Each point is reached from the start by the listed moves, each made once or not at all, plus a little noise. Is the number of moves made odd or even? Then give how often each move was made.

Moves:
(1): [-11  15]
(2): [-39 -14]
Start: [-6 14]
Points:
[-55  17] -> even (1, 1)
[-50   1] -> odd (0, 1)
[-19  32] -> odd (1, 0)

Moves:
(1): [ 27  19   0  19  12  14 -18]
(2): [-13  19  31 -15 -15   8 -34]
(3): [ -3 -14  40   2 -16  15  21]
(4): [  7  28  -5 -25 -13 -17  22]
(5): [-26  18 -15  38 -29   8  10]
(6): [  3 -37 -46 -19 -17   2 -42]
Start: [ -7   3  -6 -18   6  12  -5]
Points:
[-40  15  -2 -37 -82  26 -29] -> odd (0, 1, 1, 1, 1, 1)
[-32 -29 -28   4 -55  36 -15] -> odd (0, 0, 1, 0, 1, 1)
[-39  67   2 -19 -49  10  -8] -> odd (0, 1, 0, 1, 1, 0)
[-15  38  59 -56 -37  18   4] -> odd (0, 1, 1, 1, 0, 0)
[-24  10  65 -31 -25  36 -19] -> even (0, 1, 1, 0, 0, 0)

Moves:
(1): [ 11  15  -3 -22 -18  10 -18 -18   4   3 -22  -9   2   4  -4]
(2): [ 25  16   7   8  25  -5  12  19   7  13  16 -11  -3  11  18]
(3): [ 12   1  27 -17 -50  -1 -43  30  -1  21  -1  21   3 -10  -2]
(4): [-15   2  28  36 -42  18 -29  23  -1  -2 -43 -28  27 -23   6]
(5): [-15 -26  17   8   2  -1  -1 -16 -19  26  -4   4  -4 -41  -2]
(6): [  9 -40  -9 -11  26  -8   3   5 -18 -32 -12  -3   9  -4   2]
(7): [ 23  20  -2   3 -13  -7  50   5   4  -4  27  21  -8   8   5]
(8): [ 13  16   2  29 -10 -16 -18  15 -22  -2  -3 -15 -13  27 -29]
(9): [  6  13  -3  13  10 -37 -11  -7  15 -16  14  41 -24  -1  13]
(10): [  6 -17   0   2  27 -36  20  -1  21 -23   4  -3  -6  -9 -16]
(11): [ 12 -11 -20   4  12 -18   5   3   2 -20  11 -11 -12 -22   7]
(12): [ 18 -11  19  11 -16  34  -9   8  13  10   7  10  15   4  -6]
Start: [  0 -11   0  -7  32  -5  22   0 -27  -1  36  22  15  14  39]
Points:
[ 49  -8  -8   0  21 -17 -15 -12   8 -23  43  52   2   0  51] -> even (1, 0, 0, 0, 0, 0, 0, 0, 1, 0, 1, 1)
[ 16  25  21  50 -10 -33  35  20  -6 -19  30  55  15  -1  66] -> odd (0, 0, 0, 1, 0, 0, 1, 0, 1, 0, 0, 0)
[ 55 -50 -11  -4  84 -47  93  14 -47 -21  75  24  -6 -27  71] -> odd (0, 1, 0, 0, 1, 1, 1, 0, 0, 0, 1, 0)
[ 44  -1  11  73   4 -68  47  46 -24 -47  34 -10   3 -10  14] -> odd (0, 0, 0, 1, 0, 0, 1, 1, 0, 1, 1, 0)
[ 91  -4  21  40  14 -15  23  37  -6 -49  31  33  24  -8  75] -> even (1, 1, 0, 1, 0, 1, 1, 0, 1, 0, 1, 1)
[ 48  -2   2  50  23 -39 -12  23 -23 -30  67  51 -20  21  18] -> even (0, 0, 0, 0, 0, 0, 0, 1, 1, 0, 1, 1)
[ 62 -63  24   9   4 -43  16  31 -29 -12  77 109  -7 -52  58] -> odd (0, 0, 1, 0, 1, 1, 1, 0, 1, 0, 1, 1)
[ 50   8  47  91 -12 -44  23  45  -2 -39  45  42  12  16  19] -> even (0, 0, 0, 1, 0, 0, 1, 1, 1, 1, 0, 1)

Moves:
(1): [ 20   3  -4  27  27  15   1   6 -32  -2 -30 -20  -8 -22 -27 -19 -11 -27
  -1  18  -3   0   6 -20  10 -17]
(2): [ 23  -2   0   8 -13   0 -22  15   4 -17  -3 -15  -2   9 -24  -5 -18   5
  27   2  -8  35   0 -12   3  -3]
(3): [  7  -5  -1   3   3  -1  -2  14 -17   8   1  15  11  11  -4   6   3  -8
   3  -6  11  12   9   6  -5 -19]
(4): [ -4   5  -2  10  13 -14  -5   9 -12   5 -22  10 -24 -10  -4   2  11 -10
  -3 -14  -1  18  -3   1  10   0]
(5): [ -2  -2  10   8  -2   6  -6 -23 -20   4 -19  38  -5 -14   0   9   0   5
  -1  16  -4  14  25  17 -15  18]
(6): [-14  -5 -17 -12  -7 -10  -9  12  -5  -7  -1  -4  -9   8  -2 -26 -21  -4
   5  21  -7   3   3   1 -10  11]
(7): [ -2  12   2 -17  -6 -52  18 -21  16 -10  28 -15  -3   4  22   7 -11  -8
   7   3 -15 -14  15   6   6  -2]
(8): [ -2 -13   1  10   3  13  -1   0 -12  -6  -8   9   9   7 -18   0 -10   8
   4   3 -12  27 -20  16   8 -19]
(9): [  4 -18 -15  12   8 -27  -1  -2  -3 -18 -33 -23  -2  -3  -4  -9  -2 -21
  10  22  -3 -10   8 -12  -9 -10]
(10): [ -1  -3  25  25  -4   3   9   3   2  30   4  28  13   0  -2  10  -1   5
 -17 -17  -3  -7  -2  -2   3  -4]
(11): [  3   9   6   3  16 -10  -3  -4  -7 -21  15  -3  -3   9  -1  11  14  -8
 -12 -21  -5 -12  -6  -5  -4   4]
(12): [-25  -4  11 -13  -7  21   2  -2   7  38 -13  28  20   9 -21   7  -2  -8
   6  16  16  -1   3   8  -5  24]
(13): [  1  -8 -30   6 -12   0  17  18   6   2  14 -27 -13   5 -51   6   0  14
  -4  26  19  -9  16 -22 -18  37]
(14): [-14 -18 -19  17 -11  11   7  -9  13  14   7  25 -12 -17 -11   6 -10 -10
  -7  10  -4 -19  -8 -35 -18 -22]
(15): [  8   6   2 -19   7  11   7  -2  -3  -1  -5  14   4   5  29  13   0 -15
 -19  -7   0 -12 -19  15  -7  18]
(16): [ -6 -24 -18 -14  34   6   3 -10  18  41  10  47 -10 -22 -22   6  -4  26
 -19  -6   9  -5 -14  15 -14  37]
(17): [  8   7 -35  -6 -34 -23  16 -12  11  -5  18 -21  -2  22   9 -22  -7  18
  36 -18  11 -28  -5  21 -10   7]
(18): [ -7   6  16 -19   1  -6  10 -37   1 -10  -7  -6  -2   9  24 -12   9  -1
  10   1 -17  19   2 -19  -5  -4]
(19): [  2  10   1 -35   1   5  -6   1 -11 -23 -17  16  44  11  30  -6   3   6
 -25   1 -21  13   7   9  28   4]
(20): [ -2 -15   5 -15  -4   6  24 -14  -6  -5 -10  17   1 -18  -3   1  11  -6
 -18  12  19 -18  -5  -1   5  12]
(21): [ 14  15   6   2  -6  -3   7  -2  19  -9  12   3   1  20  13 -10  10 -11
  -1 -10   2  14   4  24  14 -10]
(22): [ 19   5  15   5   7  -4  -1   8  -1   7 -11  17  -6  11  -9  -2   8   1
   3  -7  -2   1  -4  -2  12 -40]
(23): [  0  -2  13  14  17   5   9 -15  10 -12   9  -2  -9   6  23  16  -8 -13
   0 -18   7 -11  14  -3   4  -1]
(24): [-11   0   0 -29  -1  19  12 -16  15  -4  -1  -9 -13 -15   5   8  -9 -11
  -2  -6 -13 -23  14  18 -31   6]
Start: [  3 -11  12  -4   5  -7  15  16  -9 -17  26   0  -5  19  16  -8 -20  11
  18  -9  18  -2 -16  -3  12 -26]
Points:
[ 18 -49 -54 -11 -50 -38  50  -1 -31 -62   0  49   8  37 -13 -21 -53   0
  -5  36  13 -47  -3 -28 -39  46] -> even (0, 1, 0, 0, 1, 1, 0, 0, 1, 1, 1, 0, 1, 1, 1, 0, 1, 0, 1, 1, 0, 0, 0, 0)
[ 54 -12 -41  13  20 -34  49  37 -62 -47  -6 -21  38  56  -3 -19 -21 -22
 -10 -11  20 -53  -6 -11  -2  -8] -> odd (1, 0, 1, 0, 0, 0, 0, 0, 1, 1, 1, 0, 1, 0, 1, 0, 1, 0, 1, 0, 0, 0, 0, 0)
[ 11  -3  42 -68  41 -26  78 -55   8  10   6 121 -12  29  33  23 -12  20
 -49 -28 -39  34   6  74   3  12] -> odd (0, 0, 0, 1, 1, 0, 1, 1, 0, 1, 0, 0, 1, 0, 1, 1, 0, 1, 1, 0, 1, 1, 0, 1)
[ 21 -17  -6  -8 -58 -22  30 -14  -9 -57  34  82  25  49  27 -43 -40   8
   5 -15   0  -2  -4  15   7  -9] -> even (0, 1, 0, 0, 1, 1, 0, 0, 0, 1, 1, 0, 0, 1, 0, 0, 1, 0, 1, 1, 1, 0, 0, 0)
[  8 -26  12 -50   4 -60  56 -47 -26 -52 -51  75  -8  31  -4  22  -4 -43
  -8  50  -7   6  14 -54  -7  11] -> even (0, 1, 0, 1, 1, 0, 1, 0, 1, 0, 1, 1, 1, 1, 1, 0, 0, 1, 1, 1, 0, 1, 0, 0)

Moves:
(1): [ 2 -4  8 -4  2  1 -1  0 -3 -4  2  6 -4 -3  3  2 -4 -3  5  9  0 -2 -4  4
  2 -1 -8]
(2): [  3  -1   0   6  12 -10  -7   9 -10   5  -4   5   8   1  -5  10   1  -4
   3  15  -8   6   4   1   3   2  -7]
(3): [  5  -2  -9   9   2   8 -10 -11  -2  -1  -7  16  -4  -1   1  -7   3   8
  20   3  -3   7   7  11   5  -4   8]
(4): [ -5 -12  -3  -6  -4   2  15  -6  12  -4  -5  -7  -6   6   0  -4   3   8
  -6 -14  -1   3   0   1  -1   3   8]
(5): [  8 -16   0  18  -3   5 -13   0   1  10   6   4  -5   1 -17   2   7 -20
   2  -5  -6   3 -10  -2  -4  -5  -2]
(6): [  6  -6   8  -5   8  -4   3   5 -10   4  -2  16  16   6   5  11 -13   5
   0   0   8  14  -3   4  11  12  10]
(7): [  3   3 -10 -11  -2   2   9  -9  10  -6  -4  -2  -6  -1   0  -4   4   1
  -4  -3  -6   7  -1  -5  -6  10   5]
(8): [-4  2  6 -3  8 -6  0  1  8  1 -8 -2 -2  1 -5 -1  0  7  5  5  4 -3 -3 -2
 -3  0  8]
(9): [ -7   4  -8   0   5   4   1   5  12   9 -10  -8 -21   1  -4  -4 -14  -3
   4   2 -10  -5   6  -6   0 -17  -1]
(10): [ -8  -9   1   8  -3 -17 -14   2 -13  14 -11  15  -1  -4   0   0   4 -22
 -22  13  16   3   2   0   1  -1   5]
(11): [  5  16  -7   4   4   5   2   3  12 -14  -3   9   4   5   2   1  11  -2
   3  -9   3  -6  -1   3  15  -2  -3]
(12): [ -5  13 -11   8   3  -3  -2  -8 -17   3 -13   9  -1  -5   0   8  -1   7
  -2   3  -3  -7  -3  10   6   7  12]
(13): [  3   7  -3   2   8   4   4   1  -4  -1   0  -1 -10  -9  -6  -1  -7  -2
  -6   2   5   7   0  11  -2   1   4]
(14): [ 10   4  -8   7   0   4  -9  -8  -4 -11 -16  -3 -12 -19   8   4  -6   2
   3 -10   5   6  -6  -7 -18  -1  -2]
(15): [  1   8 -15   1  -6   0   1   4 -20  11 -10  -7  -8   4 -11  -5 -12  -7
   6  -7   3   5   3   4  -3  -5   0]
(16): [-9  3  7  1  0  3 -1 -5 -2  1 -1 -1  0  7 -3 -4 -7  2  3  7  0 -1  6  0
 -8  9 -2]
(17): [-13   9 -24  -9   9   7  -1   9 -10  -8 -16 -14 -21   3  21   5   4   4
   6 -10   1  -3   5  -6   6   4  10]
(18): [ 3 -3 -1 -5  8 -1  2  1 -1 -3 -9  3 11  1  0 -4 -2 -6  3  1 -1 -1  6  4
  2 -4  8]
(19): [ 12  21   0  -2  -6  12   8   5  -8   3 -18  -6  -2  -9   1  -1   3   1
   7  -1   1   7   6 -13   0  -3   7]
(20): [ 5  2  0  4 13 -1  2 -8  4  5 -4 -2  3 -3 -6  5  1  4  1  7  7 -3  3 -4
 -4 -4 -6]
(21): [-3  8  0  2 -4 -2  9 -3 -9 -9 19 -9 -7  1 -7 -9  0 -2  2  2 -7  3  0 -9
  2 -6  1]
(22): [  3  -3   0   0  -7   5 -15 -14  -1 -14  -7  -8   0   1 -10 -11   3  -8
 -12  -2   6  13   4   0   8  15  -5]
(23): [-10   7  -6  -7  -3   6  -4   4  -4  -8  -6   5  11   4  -2  12   0   8
  -5   3   7   3  -6   1   2   3  -2]
(24): [ -8   4  -3   7   1  -1  -5   2 -10   4 -14   1 -10  -3  20 -16   3  -4
  -9   0   6   3 -10  -4   1 -13 -13]
Start: [-23  16   7 -11 -13 -19   2  18  -2 -10 -16  -7   5  -7   5   2  15   0
  -4  -2 -11   6  -6   7  15  10  15]
Points:
[-20   5 -20  -6  23 -18 -45   5 -45 -27 -88  17   7 -15  -1  29   5 -38
 -21  20  18  52  -6  -3   8  47  19] -> odd (1, 1, 0, 0, 1, 1, 1, 0, 0, 1, 0, 0, 0, 1, 0, 1, 1, 1, 0, 1, 0, 1, 1, 0)
[-39  15   1   3  10 -31   8   0 -22 -12 -48   0 -15  -2 -10 -19  18 -13
  -2  18 -34  18 -21   5   9   9  24] -> odd (1, 1, 0, 1, 1, 0, 1, 1, 0, 0, 0, 1, 0, 0, 0, 1, 0, 1, 0, 0, 1, 0, 0, 1)
[-41  46 -24  24  13 -43 -14  24 -48  22 -72  21 -24   7 -20 -10  -2 -43
 -12  22  -8  29 -18  -1  28   1  29] -> odd (0, 1, 0, 0, 1, 1, 1, 1, 1, 1, 1, 1, 0, 0, 1, 1, 0, 0, 0, 0, 1, 0, 0, 1)
[ -28   89  -49   31   26    0  -34    0  -64  -27 -121    1  -71  -45
   19  -16    4  -23    3   30   11   33   12   -6   31   -8   15] -> even (1, 1, 1, 0, 0, 0, 0, 0, 1, 1, 1, 1, 1, 1, 0, 1, 1, 0, 1, 1, 1, 1, 0, 1)
[-21  45 -38  24  32   4  -5  -8 -25 -29 -79  31 -40 -21  -7   8  -4   4
  13   9 -12  47 -25  15  19   2  19] -> odd (1, 1, 1, 1, 1, 1, 1, 0, 1, 0, 1, 1, 1, 1, 0, 1, 0, 0, 0, 1, 1, 0, 1, 1)
[-20  25 -37 -11  13  -1 -33   3 -60 -44 -80   2 -18  -2 -18   3  -9 -13
  34   5  -6  66  -1   0  13  36  41] -> odd (1, 1, 1, 0, 1, 1, 1, 1, 0, 0, 0, 0, 0, 1, 1, 1, 1, 1, 0, 0, 1, 1, 1, 0)
[ -26   58  -66    0   23   17  -11  -17  -28  -42 -115  -12  -64  -19
    0  -14  -15    2   22  -21    3   14   20   31   23   10   38] -> even (1, 0, 1, 1, 0, 0, 0, 0, 1, 0, 1, 1, 1, 1, 1, 1, 1, 1, 0, 1, 0, 1, 0, 0)
[-11  17  -3   9  18 -20 -35  17 -23 -13 -59  43  -7 -10 -10   1  -3 -31
  -7  29   7  43  11  33  56  14  18] -> odd (1, 1, 1, 0, 0, 1, 0, 0, 1, 1, 1, 0, 1, 0, 0, 0, 0, 0, 0, 0, 0, 1, 0, 0)
[ -34   -6  -22   -2   -3  -19  -31   10  -46   -2 -107   12  -20   -7
   -9  -10  -20  -50  -30    7   11   66  -14    1    4   15   10] -> odd (1, 1, 0, 1, 1, 1, 1, 0, 1, 1, 0, 0, 0, 1, 1, 1, 0, 1, 0, 0, 0, 1, 1, 1)
[-33  79 -46 -15 -11  -6   5   9 -69 -23 -70 -41 -30  -5 -11  -9   9  -7
   7   3 -23  35  16  -9  21  41  35] -> odd (0, 1, 0, 0, 0, 0, 1, 0, 0, 0, 0, 1, 0, 0, 1, 1, 1, 0, 1, 0, 1, 1, 0, 0)
[ -10   72  -40   17   12   11  -30    5  -45  -42 -105  -10  -50  -37
   17   -2   25  -28   -3   -5   -5   39  -18   -2   18   31   10] -> odd (1, 1, 0, 0, 1, 0, 1, 0, 0, 0, 1, 1, 1, 1, 0, 1, 1, 0, 1, 0, 0, 1, 0, 1)
[ -23   56  -59  -10   47   -8  -14    0  -31  -37 -104    6  -16  -33
    9   29   10   28   20   14   -1   24   -1   21    5   21   52] -> odd (0, 1, 1, 0, 0, 0, 1, 1, 0, 0, 0, 1, 1, 1, 0, 0, 1, 1, 0, 1, 0, 0, 1, 0)
